Rows are points. To make a cloud, some directions were put in groups of two or more. Within a group, all points are equally far from the middle, so they leave a hole (a ring in 2 directions, a hollow ball in 3). The other directions are filled evenly. Then the cloud was stretched, turned, moved and blurred a little. How many holes are there, and how many directions does each take, smallest first?

Cloud, 13 rows:
[[-0.20 -0.40]
 [ 0.27  0.56]
 [ 0.51  0.14]
 [-0.06 -0.43]
 [ 0.07 -0.41]
 [-0.19  0.65]
 [ 0.21  0.59]
 [ 0.50 -0.01]
 [ 0.05  0.65]
 [ 0.48 -0.07]
 [-0.59 -0.10]
 [-0.63  0.02]
 [ 0.22  0.59]]
Holes: 1 (2)

Cloud:
[[ 0.64 -0.46  0.01]
 [ 0.43 -0.47 -0.55]
 [-0.36  0.04  0.31]
 [ 0.16 -0.78  0.57]
 [ 0.45  0.23 -0.61]
 [ 0.66 -0.24 -0.24]
 [ 0.57  0.24  0.33]
 [-0.52 -0.05 -0.16]
 [ 0.59 -0.39 -0.27]
 [-0.20  0.34 -0.04]
 [-0.48  0.06 -0.11]
 [-0.28  0.33 -0.14]
 [ 0.26  0.40 -0.11]
 [ 0.27  0.31  0.74]
 [ 0.20 -0.76  0.39]
 [-0.19 -0.64 -0.15]
 [-0.57 -0.27 -0.37]
 [-0.32 -0.25  0.60]
 [-0.54  0.10 -0.30]
 [ 0.53  0.26 -0.02]
 [-0.37 -0.44  0.11]]
Holes: 1 (2)

Cloud, 20 rows:
[[-0.47  0.68  0.04]
 [ 0.35  0.13 -0.40]
 [ 0.52 -0.10 -0.17]
 [ 0.05 -0.33 -0.60]
 [-0.40 -0.51  0.35]
 [ 0.23  0.39  0.51]
 [ 0.16  0.22 -0.54]
 [-0.86  0.17 -0.24]
 [ 0.18 -0.46 -0.42]
 [-0.73 -0.28  0.19]
 [ 0.34  0.20 -0.38]
 [-0.69 -0.27  0.28]
 [ 0.04  0.04 -0.65]
 [-0.29  0.41  0.62]
 [ 0.43  0.05 -0.30]
 [ 0.32 -0.42 -0.32]
 [-0.23 -0.68  0.04]
 [ 0.18 -0.46  0.50]
 [ 0.01 -0.69 -0.09]
 [ 0.50 -0.33  0.15]]
Holes: 1 (3)

Cloud (22 x 3):
[[-0.03  0.59  0.05]
 [-0.32  0.03  0.48]
 [-0.57 -0.02 -0.46]
 [ 0.28 -0.65  0.17]
 [-0.51 -0.20  0.19]
 [ 0.64  0.56 -0.12]
 [-0.01 -0.61 -0.40]
 [ 0.35  0.22  0.05]
 [-0.44  0.35 -0.35]
 [ 0.70  0.31  0.22]
 [-0.61  0.54  0.00]
 [ 0.07 -0.49 -0.59]
 [-0.31  0.58 -0.38]
 [-0.40 -0.03  0.00]
 [ 0.27 -0.23 -0.41]
 [-0.16 -0.28 -0.88]
 [-0.10  0.08  0.35]
 [ 0.20  0.01 -0.57]
 [ 0.41 -0.58  0.48]
 [ 0.79 -0.04 -0.36]
 [-0.41  0.39 -0.34]
 [ 0.18  0.42 -0.32]]
Holes: 0

Cloud (31 x 4):
[[ 0.17 -0.56 -0.25  0.43]
 [ 0.23 -0.28 -0.69 -0.08]
 [ 0.43 -0.16 -0.18  0.40]
 [ 0.24  0.34 -0.36  0.30]
 [-0.14 -0.65 -0.21  0.47]
 [-0.65 -0.34 -0.38  0.41]
 [-0.41 -0.69  0.34 -0.40]
 [-0.05  0.38  0.42  0.31]
 [-0.75  0.21 -0.38 -0.24]
 [ 0.00 -0.58 -0.42  0.40]
 [ 0.27  0.09 -0.32 -0.61]
 [ 0.18 -0.34 -0.66 -0.31]
 [-0.69 -0.44 -0.38 -0.41]
 [-0.25  0.50 -0.32  0.30]
 [ 0.30 -0.47 -0.19  0.41]
 [ 0.35  0.17 -0.44  0.28]
 [-0.64 -0.20  0.59 -0.12]
 [-0.29  0.44 -0.03 -0.60]
 [ 0.42 -0.07  0.38 -0.40]
 [-0.23  0.48 -0.20  0.40]
 [-0.38  0.46 -0.19 -0.51]
 [ 0.24  0.14 -0.48 -0.48]
 [ 0.27 -0.17 -0.67 -0.25]
 [-0.48  0.17  0.39  0.41]
 [-0.52  0.26 -0.03  0.50]
 [ 0.35 -0.12  0.12 -0.65]
 [-0.22 -0.76  0.40 -0.21]
 [-0.33  0.50 -0.37  0.24]
 [-0.52 -0.61 -0.03 -0.59]
 [-0.52 -0.53 -0.62 -0.04]
 [ 0.40 -0.08 -0.37  0.35]]
Holes: 2 (2, 2)

Cloud, 28 rows:
[[-0.23  0.63  0.31 -0.24]
 [-0.31 -0.35 -0.35 -0.50]
 [ 0.30  0.25  0.17  0.69]
 [-0.70 -0.05  0.04  0.41]
 [-0.03  0.47  0.16  0.62]
 [-0.30  0.33 -0.14 -0.70]
 [-0.04  0.00  0.23 -0.81]
 [ 0.43 -0.26  0.52  0.18]
 [ 0.66  0.09  0.38 -0.01]
 [ 0.41  0.34  0.25  0.52]
 [ 0.40  0.40  0.24  0.48]
 [ 0.05 -0.32  0.68 -0.16]
 [-0.15 -0.22  0.68 -0.22]
 [ 0.50 -0.11  0.41 -0.45]
 [-0.15  0.70  0.27 -0.12]
 [-0.45 -0.65  0.05  0.18]
 [ 0.58 -0.07  0.40 -0.33]
 [-0.17 -0.20  0.68 -0.24]
 [ 0.41 -0.30 -0.61  0.09]
 [ 0.14  0.05 -0.20  0.86]
 [-0.11  0.65  0.29  0.24]
 [ 0.32  0.67  0.19  0.22]
 [-0.11 -0.75 -0.02  0.27]
 [ 0.64 -0.01  0.30 -0.37]
 [-0.18  0.68  0.20 -0.32]
 [-0.04  0.13 -0.47  0.80]
 [-0.42 -0.43  0.48  0.14]
 [ 0.37  0.12  0.19  0.67]]
Holes: 2 (2, 2)

Cloud, 56 rows:
[[-0.29 -0.10 -0.45  0.10 -0.31 -0.55]
 [ 0.29  0.75 -0.47 -0.42 -0.36  0.47]
 [ 0.31  0.63 -0.05  0.48  0.42 -0.07]
 [ 0.44 -0.07  0.25  0.67  0.08 -0.21]
 [ 0.73 -0.04 -0.22  0.30 -0.41 -0.31]
 [-0.12 -0.33 -0.39  0.07  0.59  0.29]
 [ 0.16  0.33 -0.16  0.13  0.70 -0.10]
 [ 0.41  0.59  0.31 -0.38 -0.04 -0.30]
 [ 0.26  0.09 -0.22  0.90 -0.22  0.18]
 [ 0.24 -0.56 -0.33  0.19 -0.18  0.62]
 [ 0.29 -0.52 -0.16  0.54 -0.04 -0.23]
 [-0.78 -0.14 -0.24  0.23 -0.18  0.39]
 [-0.50 -0.09 -0.23  0.47 -0.32 -0.39]
 [ 0.10  0.51 -0.90  0.01  0.30  0.36]
 [ 0.48  0.19 -0.95 -0.15  0.21  0.23]
 [ 0.61 -0.47 -0.31  0.25  0.06 -0.14]
 [-0.20  0.37 -0.60  0.20  0.03  0.75]
 [ 0.10 -0.59  0.01 -0.33  0.08  0.50]
 [ 0.07  0.47 -0.81  0.33 -0.27  0.54]
 [-0.55  0.05 -0.37  0.39 -0.43  0.48]
 [ 0.51  0.38  0.48 -0.31 -0.42  0.14]
 [-0.45  0.50 -0.40 -0.01  0.31  0.53]
 [ 0.44 -0.29  0.00  0.69 -0.30  0.10]
 [ 0.42  0.11  0.45  0.44  0.20  0.30]
 [ 0.03 -0.03  0.50  0.39  0.11  0.50]
 [ 0.33  0.31 -1.00 -0.20 -0.38  0.34]
 [-0.06 -0.28 -0.26  0.09 -0.64  0.61]
 [-0.63  0.20 -0.07 -0.46 -0.44  0.08]
 [-0.10  0.92  0.33  0.14 -0.15 -0.18]
 [-0.13 -0.50 -0.66 -0.13  0.23 -0.01]
 [-0.09  0.56  0.17  0.38  0.43  0.29]
 [-0.63  0.02 -0.04 -0.01  0.43 -0.13]
 [-0.30 -0.01 -0.48  0.67  0.32  0.33]
 [-0.59 -0.44 -0.37  0.17  0.10 -0.07]
 [-0.48  0.08 -0.36 -0.64 -0.01  0.36]
 [-0.53  0.23  0.17  0.20  0.39  0.39]
 [ 0.64  0.41  0.11 -0.07  0.38 -0.13]
 [ 0.44 -0.31  0.31 -0.35 -0.08  0.48]
 [-0.18  0.30  0.20  0.34  0.57 -0.19]
 [ 0.30  1.07 -0.02 -0.06 -0.19 -0.04]
 [-0.23  0.28 -0.37  0.37  0.27  0.69]
 [-0.49  0.00 -0.19  0.64 -0.47 -0.06]
 [-0.31 -0.27  0.31 -0.38 -0.06  0.52]
 [-0.70  0.59 -0.07 -0.07 -0.07  0.33]
 [-0.18  0.86  0.07 -0.38 -0.19  0.30]
 [-0.30  0.54 -0.32  0.01 -0.78 -0.11]
 [ 0.52  0.58 -0.23  0.49  0.21 -0.36]
 [ 0.19  0.52 -0.12 -0.15 -0.19  0.79]
 [ 0.50  0.47 -0.72 -0.50 -0.35  0.33]
 [ 0.02  0.43 -0.99  0.08  0.13  0.45]
 [-0.35  0.79 -0.51 -0.08 -0.22 -0.39]
 [-0.50 -0.46 -0.25  0.16  0.34  0.30]
 [ 0.62  0.52 -0.65  0.36 -0.09 -0.31]
 [-0.22  0.27 -0.68 -0.41 -0.61  0.41]
 [-0.45 -0.42 -0.26  0.08 -0.49  0.42]
 [ 0.04  0.14 -0.72  0.11 -0.42  0.72]]
Holes: 1 (6)

Cloud, 47 rows:
[[ 0.42 -0.61  0.48 -0.02 -0.77  0.04]
 [ 0.52  0.17 -0.06 -0.63  0.64 -0.18]
 [ 0.25 -0.93 -0.34 -0.29  0.05  0.23]
 [ 0.38  0.41  0.47  0.10  0.64  0.19]
 [ 0.66  0.21  0.32  0.41 -0.44  0.41]
 [ 0.82  0.22  0.58  0.22  0.12 -0.13]
 [ 0.10 -0.29  0.74  0.29 -0.95  0.03]
 [ 0.42 -0.19  0.75  0.05 -0.30  0.09]
 [-0.43 -0.15  0.12  0.77  0.24 -0.61]
 [-0.47  0.02 -0.14 -0.08 -0.20 -0.10]
 [-0.16  0.02 -0.28  0.73  0.40 -0.51]
 [ 0.44 -0.15 -0.18 -0.66  0.26 -0.29]
 [ 0.20 -0.18  0.32  0.35  0.82  0.18]
 [ 0.71 -0.54  0.18  0.22  0.32 -0.15]
 [ 0.12  0.36  0.30  0.09  0.57  0.16]
 [ 0.44 -0.52 -0.46 -0.63  0.13  0.10]
 [ 0.50 -0.64  0.23 -0.49  0.28 -0.48]
 [ 0.62  0.34  0.39  0.53 -0.36  0.38]
 [ 0.16 -0.51  0.72 -0.26  0.04  0.29]
 [ 0.24 -0.43  0.07  0.22 -0.21 -0.63]
 [-0.07 -0.92 -0.08  0.10 -0.12  0.04]
 [-0.12  0.01  0.45  0.84  0.06  0.03]
 [ 0.84  0.35  0.23  0.12  0.19 -0.31]
 [ 0.11 -0.61 -0.12 -0.59  0.46 -0.63]
 [ 0.65  0.59  0.36  0.32 -0.14 -0.29]
 [ 0.04  0.21 -0.26 -0.24  0.31 -0.19]
 [ 0.06 -0.06  0.48  0.33 -0.68  0.70]
 [ 0.39 -0.58  0.36  0.26 -0.75 -0.03]
 [ 0.98  0.07  0.47  0.02  0.36  0.22]
 [ 0.58 -0.33 -0.09  0.32 -0.03  0.11]
 [-0.45 -0.27  0.37 -0.16 -0.68 -0.34]
 [-0.18 -0.04 -0.37 -0.05 -0.03  0.06]
 [ 0.79  0.33  0.04  0.06  0.12 -0.15]
 [ 0.67  0.53  0.21 -0.08  0.38  0.01]
 [-0.52  0.10  0.34  0.13 -0.48  0.04]
 [ 0.27  0.31 -0.35  0.15  0.73 -0.17]
 [ 0.39 -0.67  0.31  0.20 -0.21 -0.23]
 [-0.15 -0.55  0.10  0.26  0.70 -0.28]
 [-0.01 -0.13  0.51  0.58 -0.18 -0.79]
 [ 0.52 -0.42 -0.27 -0.61 -0.08 -0.09]
 [ 0.18 -0.12 -0.41 -0.46  0.10  0.17]
 [-0.16 -0.61 -0.19  0.14  0.37 -0.55]
 [ 0.27 -0.43  0.02  0.26  0.34  0.38]
 [-0.18 -0.25 -0.07  0.10  0.64 -0.95]
 [ 0.56  0.03  0.71  0.05  0.18 -0.14]
 [ 0.66 -0.46  0.13 -0.18 -0.72  0.16]
 [ 0.22  0.10 -0.36 -0.26  0.14 -0.17]]
Holes: 1 (4)

Cloud, 74 rows:
[[-0.20  0.56  0.18  0.26 -0.04 -0.76  0.22 -0.51]
 [ 0.13 -0.10 -0.65 -0.01  0.15 -0.84  0.48  0.13]
 [-0.49 -0.05 -0.15 -0.75 -0.08  0.02 -0.12 -0.56]
 [ 0.43  0.28  0.43 -0.03  0.43  0.07  0.15 -0.24]
 [ 0.43 -0.06  0.26 -0.88  0.55 -0.25 -0.37  0.11]
 [ 0.28  0.23 -0.30  0.24  0.46 -0.28  0.17 -0.37]
 [ 0.29 -0.36 -0.87 -0.68  0.57 -0.39  0.27 -0.23]
 [-0.25 -0.69 -0.90 -0.82 -0.08 -0.04 -0.15 -0.11]
 [-0.24  0.16 -0.17 -0.08 -0.70 -0.28 -0.19  0.36]
 [ 0.43 -0.45 -0.24 -0.65  0.62 -0.46  0.28 -0.48]
 [-0.07 -0.05 -0.12 -0.68  0.11 -0.04 -0.97 -0.30]
 [ 0.43 -0.43 -0.20 -0.82  0.23 -0.34  0.54 -0.42]
 [ 0.53  0.38 -0.02  0.14 -0.16 -0.38  0.44 -0.37]
 [ 0.18  0.08 -0.61 -0.09  0.49 -0.44  0.00  0.33]
 [ 0.05  0.46 -0.13 -0.48  0.01  0.49  0.08  0.18]
 [-0.05  0.70  0.34 -0.07 -0.02  0.08 -0.62  0.19]
 [-0.05  0.19 -0.15 -0.58 -0.51 -0.35 -0.33  0.55]
 [ 0.41  0.09  0.00 -0.95  0.01 -0.28  0.41 -0.27]
 [-0.21 -0.84 -0.75 -0.56 -0.18 -0.22  0.02  0.16]
 [ 0.01  0.29  0.00 -0.40  0.28 -0.35  0.28 -0.80]
 [ 0.03 -0.27  0.48 -0.47  0.60  0.06  0.12 -0.22]
 [-0.30  0.38  0.05 -0.53  0.67 -0.56 -0.39 -0.01]
 [ 0.38 -0.25 -0.58 -0.99 -0.34 -0.33 -0.03 -0.27]
 [ 0.50 -0.24 -0.34 -0.06  0.28  0.14  0.43 -0.08]
 [ 0.02  0.28  0.17 -0.63  0.83 -0.51 -0.18  0.11]
 [-0.26 -0.06  0.23 -0.29 -0.12 -0.10  0.39 -0.73]
 [ 0.16 -0.54 -0.85 -0.73  0.48 -0.35  0.29 -0.37]
 [-0.10  0.17  0.67  0.26  0.50 -0.38 -0.20  0.30]
 [-0.32  0.09 -0.32 -0.56 -0.18 -0.94 -0.02 -0.19]
 [ 0.43  0.22  0.04 -0.79  0.45 -0.44  0.49 -0.04]
 [-0.16 -0.16  0.04 -0.40  0.01 -0.14  0.94  0.20]
 [ 0.02  0.31 -0.42  0.21  0.38 -0.28 -0.26  0.01]
 [ 0.36 -0.18  0.46 -0.04  0.14  0.12  0.40 -0.38]
 [-0.25  0.66  0.04  0.19 -0.09 -0.50 -0.13 -0.39]
 [ 0.38 -0.13 -0.28 -0.50  0.18 -0.83  0.10 -0.68]
 [ 0.02 -0.23  0.47  0.21  0.27 -0.91  0.64 -0.34]
 [ 0.12  0.17  0.24 -0.77 -0.07 -0.34 -0.82 -0.11]
 [-0.16 -0.48 -0.21 -0.59 -0.40 -0.29 -0.28  0.62]
 [ 0.30  0.18  0.13 -0.40  0.28 -0.75  0.78  0.31]
 [-0.10 -0.60 -0.64  0.06 -0.22 -0.07  0.36 -0.07]
 [-0.52 -0.57 -0.16 -0.54  0.47 -0.39 -0.20  0.15]
 [ 0.00 -0.53  0.33 -0.22  0.29 -0.50  0.68 -0.45]
 [-0.55  0.33 -0.05  0.28 -0.18 -0.19  0.03  0.19]
 [ 0.22  0.18  0.25 -1.06  0.06  0.01  0.04 -0.13]
 [-0.25  0.40  0.08 -0.36 -0.12  0.17 -0.41 -0.57]
 [-0.27 -0.16  0.03 -0.31  0.65  0.17 -0.35 -0.33]
 [ 0.25  0.45 -0.33  0.22  0.17 -0.46  0.51 -0.19]
 [-0.07 -0.45  0.48 -0.69  0.47 -0.03  0.21  0.09]
 [-0.14 -0.19 -0.61 -1.02 -0.27 -0.11 -0.23 -0.44]
 [-0.20  0.63  0.34 -0.04 -0.25 -0.04 -0.14  0.55]
 [-0.18 -0.39 -0.39 -0.45  0.42  0.30  0.28  0.35]
 [-0.56 -0.26  0.09  0.15  0.34 -0.52 -0.17 -0.19]
 [ 0.57 -0.18  0.10 -0.45 -0.06 -0.50 -0.17 -0.56]
 [ 0.59 -0.28 -0.30 -0.60  0.15  0.05  0.59  0.06]
 [ 0.16 -0.06  0.20  0.00  0.23 -1.18  0.46 -0.47]
 [-0.26 -0.36 -0.49 -0.58  0.31 -0.11  0.72 -0.16]
 [-0.44 -0.32 -0.32 -0.35 -0.04 -0.02 -0.23  0.66]
 [ 0.21 -0.29 -0.38 -0.07 -0.46  0.09 -0.13 -0.50]
 [ 0.20 -0.35  0.63 -0.11 -0.61  0.33 -0.13  0.16]
 [-0.51 -0.06 -0.23 -0.42 -0.07 -0.82  0.60 -0.23]
 [ 0.31 -0.37 -0.72 -0.80  0.24 -0.67 -0.25 -0.30]
 [ 0.23  0.57  0.72  0.26 -0.02 -0.33  0.43  0.24]
 [-0.47  0.00  0.60 -0.61 -0.20 -0.17  0.23 -0.11]
 [-0.06 -0.66  0.01 -0.40 -0.28 -0.43  0.22 -0.61]
 [ 0.20  0.55 -0.31 -0.36  0.13 -0.38  0.64  0.01]
 [-0.23  0.29 -0.64 -0.72  0.54 -0.45 -0.06 -0.19]
 [-0.14  0.21 -0.27 -1.06  0.33  0.10 -0.51  0.13]
 [ 0.15  0.06  0.70  0.10 -0.60 -0.09  0.38  0.38]
 [-0.08 -0.32 -0.19 -0.43 -0.77 -0.22  0.59  0.10]
 [ 0.12  0.32  0.02  0.08  0.46 -0.38  0.37  0.52]
 [ 0.27 -0.09 -0.19 -0.63  0.01  0.20  0.72  0.00]
 [-0.30 -0.80 -0.13 -0.65  0.01 -0.43 -0.38  0.12]
 [ 0.25  0.53  0.05 -0.57  0.17 -0.38  0.51  0.24]
 [-0.02 -0.13 -1.05 -0.64  0.17 -0.14  0.21 -0.26]]
Holes: 3 (2, 2, 4)
